Rows are points. Each table stands for the endless flat space through its points: a line for two points, a plane for three, and so on. Write the one point that lies in both, or say that there is none.

First, 2 rows:
[[  4  10 -16]
 [  8  18 -18]]
Second (2 x 3):
[[  1  19 -15]
 [ -4  24 -13]]
They share: [  6  14 -17]

First, 4 rows:
[[  0 -15   2  19   1  35]
 [  5 -14  -7   1  -8  25]
 [ 16 -15 -18  11   3  17]
 [ 19 -12 -19  17   6  17]]
Second:
[[  7 -20 -25   0 -13  13]
 [  9  -4 -25   0 -11  11]
 [ 15   5 -13  -6  -2  11]]
They share: no point

First, 3 rows:
[[  8   5   1  17  12 -28  11  -9]
 [  2   5   3   7  16 -18  15  -9]
 [ -9  10  12  -8  23  -3  27 -10]]
Second:
[[ 12  25   1 -10   2 -31  39 -17]
 [-15 -10  32  -2  25   4  22   0]
 [ 16  25  -1   8  10 -31  27 -19]]
They share: no point

First (4 x 11):
[[-21  42   6  22 -23   4  15 -35  19 -13   3]
 [-34   4 -16  22 -20 -24  14 -18   4  21  -3]
 [-11  42   4  18 -21  10  13 -25  17  -7  -3]
 [-22  -4 -24  17 -16 -22  11   0  -1  37 -13]]
Second (4 x 11):
[[-19  26 -29  46 -16  -2  21  -8  -1  15 -21]
 [-14  26  22  22 -22 -16  -5 -19   6   8  -7]
 [-22   9  -8 -18 -25   4  13 -18  13  14   7]
 [-21  23  19  22 -29 -10  -9 -23   6   7  -7]]
They share: [-18  20  -8  16 -20  -4  12 -14   6  13  -7]

First (5 x 12):
[[-25  19  20 -26  -9  17  11 -30  17  -5 -32  11]
 [ -9   1   8 -10 -35  31   1 -22  13 -25 -24  -9]
 [-23  16   3 -31 -17  12   1 -25  11 -20 -22   4]
 [ -9   4  15 -11 -33  37   8 -24  12 -24 -33  -3]
 [-31   7  38 -32 -27  24  -2 -41  20 -15 -29  20]]
Second:
[[-15  -9 -16 -13 -32   4   7 -13 -10 -22 -28 -26]
 [-12 -14 -22 -12 -34   0   6 -12 -16 -23 -29 -28]
 [-27   3   2 -13 -20  22   1 -13   8 -22 -28 -18]
 [-15  15  -7 -13  -2  28 -14 -13  17 -22 -22   0]]
They share: [-13  13  -7 -17 -18  15   4 -17  11 -18 -20 -10]

First:
[[ -1 -11  35 -50  -5  19  -8 -21 -13 -12  16  37  -3  11  20   7  35 -19]
 [ -9  -5  29 -42   1   7 -14 -19 -13  -8   8  27  -5  11  16  13  25 -25]
 [ -2  -8  19 -28  -2  11 -19 -27  -1  -1   9  31 -13  18   5  -2  10 -23]
 [ -1 -13  19 -24  -3   9 -18 -23   1  -2  14  25 -17  15   2  -5   7 -21]]
Second, 2 rows:
[[ -6 -24  13 -26  -3  12 -13 -16   3  -6  18  16 -24  11   0  -4   4 -16]
 [-12 -30   7 -32  -2  17  -9 -13   3  -9  17  13 -27  10   1   0   4 -13]]
They share: [  0 -18  19 -20  -4   7 -17 -19   3  -3  19  19 -21  12  -1  -8   4 -19]

First (3 x 20):
[[-15  32 -20 -20 -13  -1  -6 -11 -32   3  22  -6 -14  -6  -8  21  10  12
   10 -14]
 [ -2   2 -12  -1 -27  14  -7  -4 -26  -2   2  11   4  -1   1   1   0   4
    3   0]
 [-13   8 -10  -6 -29  11  -2  -9 -38  -7  12  10  -2  -2  -8  17  -4   2
    2 -10]]
Second:
[[ -7  18 -17  -8  -9   1 -12   1  -7  -7   9  -7  -8  -4   0  -2  13   9
    9  -7]
 [ 13  23 -29 -18 -21   9  -9  16 -25  16  23  -4 -13  -9   4 -15  22  20
   17  12]
 [  5  15 -25  14 -22   8   2 -23 -29  -3 -21  14 -12   9   0 -23  -9  -9
   14 -36]
 [-15  -5   8 -21 -13  -6 -28 -17   7   7   7 -10   2   8 -10  26  -6  22
   18   5]]
They share: no point
